Rows are points. To make a cloud, some directions were put in groups of two or more. Within a group, all points are equally far from the middle, so they leave a hole (a ring in 2 directions, a hollow ball in 3). The other directions are filled evenly. Then the cloud was stretched, turned, moved and blurred a little. How many holes are there, and how many directions does each take, smallest first?

Cloud, 22 rows:
[[ 20   3  60]
 [  2 -16 -23]
 [-12 -10  -7]
 [-30  20   9]
 [ -9 -21 -15]
 [ -7  14  16]
 [ 20 -28   2]
 [-21  39   0]
 [ 24  -5   0]
 [-33 -11  25]
 [  7  23 -12]
 [  4   3  19]
 [-14 -22   4]
 [ -3 -28   0]
 [ -2  -7  16]
 [ -2 -29  -2]
 [-20  25  55]
 [  4   7 -24]
 [ -1   9 -32]
 [ -3 -17 -47]
 [-13  32   9]
 [ -2  37  23]]
Holes: 0

Cloud:
[[ 48   4  20]
 [ 28  43 -22]
 [ 49   1  20]
 [  2  -2  49]
 [-20 -33 -13]
 [-43   7 -32]
 [-50  12 -14]
 [ 43 -20  22]
 [ 57   6  -3]
 [-39 -10  28]
 [-32 -27   0]
 [-33  -3 -40]
 [-20  43 -33]
 [ 30 -23 -43]
 [ 24  21 -58]
 [-38  31  16]
 [ 44  11 -49]
 [ -7 -30  33]
 [-31   2 -45]
 [ -9 -39   7]
 [ -9  13 -60]
 [-42  34 -10]]
Holes: 1 (3)

Cloud:
[[ 36  19   3  -2]
 [-17  32 -24  38]
 [ 18   0  50  15]
 [ -7   7   3  35]
 [ 23  50   3  14]
 [ -4 -47  -9   5]
 [ 25  18 -19  26]
 [  8 -14 -49  15]
 [ 39  20 -20  14]
 [  9 -25  24   8]
 [ 19   4  34   2]
 [  4  -5 -30  24]
 [ 19  17 -39   9]
 [ -9  35 -42  25]
 [-25 -34 -10   3]
 [-18 -26   0   1]
 [ 19  23  43   8]
 [ 60   6  -9  17]
 [  7 -24   2  21]
 [-22 -17  -4  21]
 [-22   7   9  33]
 [ -3 -32  -8  16]
 [-16   9 -56  -9]
 [ 37  28 -16  15]
 [-43 -15 -10   6]
 [  7  23  45  13]
 [ -8  29 -14   1]
 [  8  10 -45  17]
 [-24 -14 -13  24]
 [ 23 -29  17 -10]
 [  5  35 -15   4]]
Holes: 1 (2)

Cloud, 30 rows:
[[-10  12  30  17]
 [-10  10  17 -14]
 [  1  16  15  50]
 [ 42  15 -40   0]
 [ 30   0  -4  42]
 [ 22  21  13  33]
 [ 27  25   7  29]
 [-24 -15  -2  31]
 [-21  -7 -10  46]
 [ -1  -6  10  26]
 [ 28  -5  -1 -39]
 [  9 -26 -24  -5]
 [-14  11  -5 -19]
 [  1  17  -1  36]
 [  4 -12  44  14]
 [ 43  10  11  18]
 [-53 -46  14   3]
 [ 17  12  14  26]
 [ 52  12 -18 -17]
 [ 10 -12 -19  22]
 [-43 -43  -4 -11]
 [ -8  -4   7   8]
 [ 34   1  -3 -22]
 [ 60  36 -13   3]
 [ 30  14 -31  31]
 [ 10 -19  -6  12]
 [ -5 -23  16   7]
 [-32 -21 -16   2]
 [ -5 -19  36  20]
 [ -2  21 -15  10]]
Holes: 0

Cloud, 52 rows:
[[ 16 -18  28  28  24 -32]
 [ 14 -17  -4  20 -21  11]
 [ -9  -2 -46 -12  -6   3]
 [ 20   4 -41  36 -24 -10]
 [  9 -17  -7  29 -19  -1]
 [ 18  44 -24 -31   9  22]
 [ 21  10 -12 -49 -60   3]
 [ 37  39  21  22  10 -43]
 [  9  -8  23  -5   3   8]
 [ 39  26  -9 -31 -10 -27]
 [ 16  18  25   8 -18  19]
 [  3 -20  26 -30   1  -5]
 [ 18   5 -24 -16  20  21]
 [ 38  -6  29   6  30 -15]
 [  3  12 -37   8 -23  -4]
 [-14  14   5  -8   4   2]
 [ 33 -26 -15   5   5   9]
 [ 34  38   4  13   7  22]
 [ 29  31 -11 -37 -25 -14]
 [ 12   4 -12  -5 -17   1]
 [ 44  -7 -53  21  -6 -25]
 [ 20 -24 -29   3 -28 -33]
 [  9  13 -38 -23 -15  -1]
 [ 16  23 -39 -14   5   8]
 [ -3  -3   4 -10  34   6]
 [  5   0  -1  12 -24   2]
 [ 33  10  -2  -6 -10  23]
 [  1  15   2  34  25   3]
 [  5  -4 -20 -44 -51  32]
 [ 24  40 -12 -15  42  -1]
 [ 31  28  -2  -7  46 -27]
 [ -2  17 -31   3 -23 -10]
 [ 22  10 -10  23 -23 -24]
 [ 45  21 -23 -42 -12 -16]
 [ 18  14  -8  35   3 -16]
 [ 29  -6 -58  25  -8  10]
 [ -1 -27  25  -6  12 -20]
 [ 34  30  13  -9  45 -23]
 [  7   4   3   3  31 -25]
 [  1 -14  -5   1  16 -13]
 [ 24 -10 -22 -36 -35 -20]
 [ 22  -6   8 -36  10  -2]
 [ -5   6   3 -41 -22  26]
 [  8  23   9  29  11 -13]
 [ 24 -37  19  24  -2 -24]
 [ 39   0  21  -4  30 -12]
 [ -9  17  13  42  14 -13]
 [  1  12  -8 -11  39  18]
 [ 20  35 -33 -25  25  13]
 [  9  34  -1 -22  -4  -5]
 [ 34   6  -9 -34   6 -20]
 [ 24  -1  -9  -3  11  15]]
Holes: 0

Cloud, 46 rows:
[[  2 -11  48  -3  26  15]
 [-30   9 -17  15 -18 -10]
 [  8  -8 -42  22 -35 -34]
 [-13   6  39 -10 -10  39]
 [  4 -11  -2  52   8   2]
 [ 12  36 -18 -27  28  35]
 [-11 -12 -38  17 -60 -21]
 [  2  17   4 -22  39 -18]
 [  3 -51 -35  16 -46  -9]
 [ 12 -32  35  36   6 -37]
 [ 17 -53 -38  13  20 -27]
 [ 38  38  -2 -29   1  -4]
 [ 19  39  11 -41  40  29]
 [-28 -23 -21 -22   4   2]
 [-28  23 -16 -48   6  19]
 [ -5  10  50  17  14  29]
 [ 11  12  15 -24  45  46]
 [ -9 -45  14  23 -13 -31]
 [ 39  36  25   9  12   4]
 [-20 -30 -12  23 -51 -44]
 [ -5  19   3 -44  19  45]
 [ 37  -2  45  38  37  30]
 [ 14  33  -2 -40 -25 -25]
 [ 49   3  31  40  18   5]
 [ 46 -22  29  37   3 -21]
 [ 59   7 -27  -6  36  -5]
 [ 19  38  38  -8  -7  -6]
 [ -6 -54 -27  29 -18  -6]
 [ 21  -8 -31  27 -32 -29]
 [-26 -40  -9  34 -26 -16]
 [ 16 -13   9  19  -1  36]
 [ 34  -2   1  20 -21 -40]
 [-10  39  24   6  13  18]
 [ -2  -2 -52 -28 -41 -45]
 [-45  16   8 -13 -47 -20]
 [ 43  25  10  28  23   6]
 [-27  31  17 -30 -45 -23]
 [ 15 -55   3  27   3 -33]
 [ 44  -3   8 -27  20  14]
 [ 44 -27  23   4  41  -7]
 [ 47 -35 -31   5  11   7]
 [ 21  -6  13  -3  13  47]
 [-16  39  30   2  13  10]
 [ 31   2 -10  38  -4  -5]
 [ 52 -34 -15  24  36  19]
 [ 35   3  24  16 -20 -24]]
Holes: 2 (2, 3)

Cloud (81 x 8):
[[ -9  29  47   3  -3  14  -5 -30]
 [-18   6   2  -1  26  10 -42 -35]
 [  7   7 -20  24  48  -5  15 -12]
 [ -1  20  -2  -9   4  15  26 -32]
 [-10   9 -38  -2 -42  -6  13  13]
 [ 22  -8  -7   3  35 -20 -11 -34]
 [-18  50  -2  -1  -2  -2  -4  -2]
 [  2   8  26  -2 -38   2  17 -30]
 [ 25  17  12 -12  54  36 -27 -26]
 [ -5  22  22   0 -25   0  33  -3]
 [ 29 -15  15  -3  46   3  17 -27]
 [ -9 -14   7  28  30 -15  25 -40]
 [ 17  14  38  -5  25  13 -18  10]
 [ 10  -6  38  29  17 -35  10 -10]
 [ 22   5  -3  13  32  42  14 -25]
 [-15 -16  14   7  10  31  27 -23]
 [ 14 -20 -16  17  19 -35   5  -6]
 [-29   0  22  20   5 -14 -11   8]
 [ 11  -3  38  -9   6  27 -27 -24]
 [-11  -9 -60   0 -18  -7  39  -2]
 [-17  -3 -13   5  18  34  18  15]
 [ 17   7  45   8  30  16   7  13]
 [ 31 -10  51  10  33  19   0 -21]
 [ 22  17  28  32  56   9 -13 -32]
 [-37  11 -10  16 -18  21  -4 -20]
 [ 22   4  -2   3  12 -19  34 -52]
 [ -6   7  44   3  22  35   7 -32]
 [ 30  -5  22  15  46  24  20   9]
 [-18   0 -10 -16  21  39  -1  14]
 [  6  -7 -13  30  37 -23  36 -13]
 [-24   1  13  26 -17 -26   7  -1]
 [ 13  39  19  -1 -15  23  -4  -4]
 [  3  26  23  18 -14 -19   5 -48]
 [ 16  -5  -8  17  -6   4 -13 -15]
 [ 10  12  25 -20  -8  19 -35 -20]
 [  6  34 -26  16  44  24 -24 -30]
 [ 48  24   5   8  42  11  21 -10]
 [ 24 -19  41  11   8   9   4 -11]
 [ 19   4  -9  -3  32  -9  32 -30]
 [ 26  18   3   5  52  10   6 -32]
 [-25   5 -14  11 -45 -10   0  -1]
 [ 14  10  26  36  45   3 -23  -7]
 [ 17  -6  -1   3  28  27 -16  20]
 [ 44  16  17   5  11  -8  14 -34]
 [-11  34  -2   4   1 -17  21  -2]
 [-41 -13   1  13 -33   2   6 -19]
 [-28   2   9  -4 -11  43 -33 -14]
 [-17  28   5  17   9  28 -49 -25]
 [ 18 -13 -11  -2  36  25  -4  19]
 [  7  10  -2  -6  35   6  30  -6]
 [  0  13  -6  26 -29 -11  -2 -33]
 [  0 -25 -13  -1  21  26  16 -18]
 [ -3   8 -41  16  31  21   4  16]
 [ 34 -19 -11  -7   7  -7  18   2]
 [-12   9  26  34   8  15 -21   7]
 [-34   4  19  19 -20  28 -12 -12]
 [-32   3 -14   1 -11  32 -24 -19]
 [ 17  21  38   4  19  -1 -31 -27]
 [-25  35  -4  12 -19  48  -6 -11]
 [ 31 -14  -9 -14  22   5  14 -30]
 [  8 -33   6  30  29 -12   2   2]
 [-32 -20 -16   9  23  -6   0  -1]
 [ 35   0   1  13  -1  -6  44   0]
 [ 33   5  10  -3  36   7   5 -36]
 [ 41 -17   9   7   2  -7  31 -28]
 [-17   3 -31  19  16  29  19 -11]
 [ 20  40  22  12  25  -3 -17  -3]
 [ 22  -7 -17   2  -3  13  30 -38]
 [ 29  -4 -15  -7   8  21   3 -30]
 [-18  -6  17  33  14   2   3  18]
 [-23  43 -17  11 -23  18 -37  -6]
 [  9   9  18  39  20   3 -12  -6]
 [ 25 -12  12  24   9  14   8 -17]
 [-27  18  -1   2  42  11 -15   1]
 [-15  22 -16 -12 -35  21 -13  10]
 [-31  28   2  29 -32 -13  19 -20]
 [-23  20 -16  18 -52  -4  12 -14]
 [ 15  27  22   1 -29   1  15 -14]
 [-35   6  17 -13  15  -4 -25   2]
 [ 23  -5   6   7  13  30 -15 -19]
 [ 10 -11   6  12 -10   0  21  11]]
Holes: 2 (2, 3)

Cloud, 72 rows:
[[-27  40  25  16   9  30  12  13]
 [-37 -37  23 -13   7 -17  27  -6]
 [ -9  21  -5 -24   7  35  41  27]
 [  3   7  24 -31 -17   5   8 -44]
 [ -2  15   4   6 -20   2  16  33]
 [-38  -1   7   2  20  -7  25  23]
 [-15  36  36   0  14   1  14  12]
 [-39   8  37   9  20  29  38 -11]
 [  4  -8  -8 -46  11 -14 -26 -23]
 [-17 -28  11 -38  17 -15  -6 -35]
 [-17  42  12  20  21   1  46  17]
 [-29  -8 -36   1  -4  17 -31  14]
 [-17  -2   8 -11  27  -4  21   8]
 [-25 -26 -22   2 -20 -22 -23 -33]
 [ 10  11  20   8   2 -32  32 -26]
 [ -7  -1   0  16 -43  -7   3 -33]
 [ -1   5  36  43 -35  -9  15 -26]
 [ 18 -25  38 -19  -7   5  11 -41]
 [  9  37  41  -2  -2  31  18  27]
 [  6 -25 -37   9  11   9  12   8]
 [-27   0  45   5   5  -9  45 -54]
 [ 36   2 -24  -9 -11 -27 -24  23]
 [  2  17  -2  60  -9   2  39  14]
 [-20  17   8  41 -33 -12  17 -21]
 [-38  16  -8   2  -6  19  29  28]
 [ -2  47 -15  31 -35  27   2  -3]
 [-16 -30  60   3   7   6  30 -37]
 [-12  31 -30  37  -6   0  36  -3]
 [-29 -49  11 -20  12  -9   7  14]
 [-34  -7  -8  21 -12  -7  25 -18]
 [  7 -26 -12  -5 -13 -12 -15  11]
 [ -3  -2  -2  20  -7 -33  25 -21]
 [-42  -9 -45   9   4   8   4 -11]
 [  8  -6  37   1  -1 -18  15 -50]
 [-21  15  33  25  23   5  12  -5]
 [-21   2  22 -33   3 -36  -8  10]
 [-42 -19  24  24  -8  10   3   1]
 [-12  12   9   4  20 -25   9 -34]
 [  3  23  32 -20  22  -4  -3  43]
 [ -5  -8  -5  31 -10  14  -2 -34]
 [-22  -1  19   2 -37  -9  -9   3]
 [-37  -4 -24  11  -2   0 -27  14]
 [-36  43  17  -6  31   5  -9  28]
 [ 20 -21  11 -27   8 -12   5 -34]
 [ 19 -27  16 -27  -3 -28   1  11]
 [ 14 -38 -24 -34  -7 -24 -19 -13]
 [-17  38  23  16 -15  23  -2   8]
 [-25 -24  18  -1  10 -24  41 -36]
 [-18  11 -22  15  -8  22  29  19]
 [ 13 -11  25  -9  24 -27 -12 -12]
 [  5 -38  -7   4  -9 -23 -25   3]
 [-18   7  -1  19 -16  17   1  26]
 [-33  -5  12  -2   7  -2 -21 -39]
 [  1  14  -3  39 -15  20  14  24]
 [  9  12  22  23 -43 -10  -6  -7]
 [-22  -2 -20 -26  22  -1   1 -34]
 [ -5 -36  40  -7  18 -16  42 -19]
 [  0 -19  13 -12  14  13   5 -36]
 [ 14  19  12  25 -23   2 -21  18]
 [-43 -13  14   7   3   0 -35  -2]
 [ 13  -8  27  15 -40 -27  -1  -1]
 [ 10   5  13  -6   3   8 -47  27]
 [-18   1  12  37   4   2   1  47]
 [-33 -32  23 -35  38  -5  -3   2]
 [ -7  44  23  29 -32   3 -10  23]
 [-24 -16 -16  17  -5  -6  26 -20]
 [-12 -13  19  21  -1  -7 -11  46]
 [  3 -13  19  27 -23 -40 -24  -7]
 [ 19  -3  41  39 -19 -21  -3 -31]
 [ -2  12  -9   1  32 -32  -9  -2]
 [-30  -1  50   9  24   3  18  -5]
 [ -9  29   9  22  22 -18 -18 -16]]
Holes: 1 (2)

Cloud (86 x 9):
[[ -2 -12  23   8 -27  21  14  -8  39]
 [ -4   8 -38  -3  12   0  16  12 -29]
 [-14  39 -28  25  27  18  10  19 -14]
 [ -9  26 -20  32  17  19 -12  -5 -22]
 [  2 -52   1 -13 -15  27   1  12 -21]
 [ 17 -22 -32  24  15  15 -43  -2 -19]
 [  0 -34  12  23  31  22  20   6 -28]
 [-20  48  -7  -4   1 -19  19   7  -6]
 [ -4  18 -38  -5  14  -6   3  22  -7]
 [ -1 -18  21  15 -11  20  -7  -9 -13]
 [ -8 -27  17  39 -22   1  15 -14  12]
 [ -1   5 -11  21  34   5 -18  35  14]
 [  2 -19  -3 -18 -23  14 -21  26 -36]
 [-21 -13 -27   8  32 -18 -15   0  14]
 [-18  -1   4  -8  53   5 -16   8 -35]
 [  1 -31  31 -16   8  13  -9  -9  31]
 [ 20 -18  13 -37  14   3  -1  10  -7]
 [ 12 -44  -5  15  38  21   8  10 -14]
 [  2 -10  14  13  39  12  -1  25  40]
 [-25  24   5 -22 -12 -25 -13  12   9]
 [  4  13 -34  25   8  -6  17 -12 -29]
 [-15   9   2  35  15  -2  27  -7  52]
 [ -1  14 -14 -14 -19  -2 -36  13 -20]
 [-15 -16 -31  32 -35   0 -18  -3  -3]
 [-16   9  -7  30  19  29  20  33 -35]
 [-12  -8 -31  25  -6  38   3  -8  20]
 [ 11  21   7 -15 -10  18   9  14 -15]
 [ -9  11  11  -6 -26 -16   1  25   4]
 [ 10  -1 -40  23  22 -12 -15 -23   8]
 [-14   9 -43   8  15 -23 -26   4 -21]
 [  7  14 -21  11  17 -19 -25  16   8]
 [ -7  -6  21  18 -32  13  11   6  -7]
 [  4  -6  -6   7  19  20 -27 -31  19]
 [ 12 -23  -6   8 -12 -17   4  16  27]
 [-14 -10 -15  -9  -1 -32  18   0 -13]
 [  5 -33  36   8  -9   4  15 -10   4]
 [ 11 -36 -11  45   6   5  23   9   0]
 [-10 -13   2 -17 -11 -34 -20 -26   8]
 [ -1 -41 -11  41  28   3 -18   3   2]
 [ -9  30 -14 -32  31  -6 -25   1  -8]
 [-11 -40   0   5  20   0 -12 -20  30]
 [ -7 -11 -20 -12  40  10 -17 -15 -29]
 [ -7  23 -21  13   7 -15  31 -25  13]
 [-16 -15  19   4 -23  26  25  28 -15]
 [-29  37 -19  -8  33  22  -5  12   1]
 [-15 -21  19  28  14  27  30  17 -17]
 [ 17 -40  11   9  10  28   5 -25  15]
 [ 15  10   4  -7  25  19  12  16  46]
 [-10   2  -3  49  20  26  11   9  32]
 [-13  30  -7 -16 -12   0  33  -2  24]
 [-11  21 -40  29  21  30  10  14  -6]
 [ 10 -10  21 -19 -18  35  21  19  17]
 [  3  19   3 -29  18  29   4   9   3]
 [-17 -24   2  15   0 -28  -6 -29  28]
 [ -3 -20   1   3  20 -17 -17 -14  54]
 [-13  -8 -12  30 -15 -22  37 -13  30]
 [ 14   6   6 -18   9 -30   0  -9  23]
 [ 26  -6  13 -15  -7 -12  -2 -20   6]
 [ -2   6 -11   5   7  -9 -23 -41  31]
 [  8 -48 -13  16 -13  24 -29   1 -29]
 [-17  -3 -22  -4  29 -19 -10  16  19]
 [ -7   7 -18 -29  38  24 -33  10   5]
 [ -2 -26  25  12  19   7 -11  11  42]
 [-11  14  -7   0  26   6  17  35  32]
 [ 31 -60   2  13  -7  26 -17  -9  11]
 [  6 -36  -5   2  19  15 -26 -27  35]
 [ -2 -14 -19  32  12   9  32  26 -22]
 [-34   9  -6  19  21 -32  15 -21  16]
 [ 21 -37   5  27 -13 -13 -14 -23  27]
 [  5 -12   1  15 -11  44  -9  10  43]
 [-15  -8 -25 -16   8  -9 -30  -2 -50]
 [-10  -1   4  45 -11  -9  -2  -9 -13]
 [-16 -29  -8  21 -33 -14  -2  -8 -31]
 [ 10  31 -16 -13 -15  -8  -9   5  23]
 [-28  24 -14  24  36  22 -19  25  -1]
 [ 18 -35   5  40   6  30  12 -18  17]
 [-12  10  -6  10  15 -23 -18  15  38]
 [-18  19 -13  23  -8   4  13 -15  54]
 [-31   4  15 -13  43   8  -7  18   8]
 [ -2 -22  12  13  16 -14 -10 -19  55]
 [-19  -1  -7   5  56 -16 -18  12 -17]
 [-13   1   4 -15  26  30  -6  10  44]
 [ 14  -3 -30  10  16   4  -6  28 -19]
 [-21  20 -21  20   5   3 -19  37 -16]
 [ -4 -27  20   3  40   7 -11  18 -24]
 [ 10   3   1  22   2 -25 -10 -12 -19]]
Holes: 2 (3, 6)
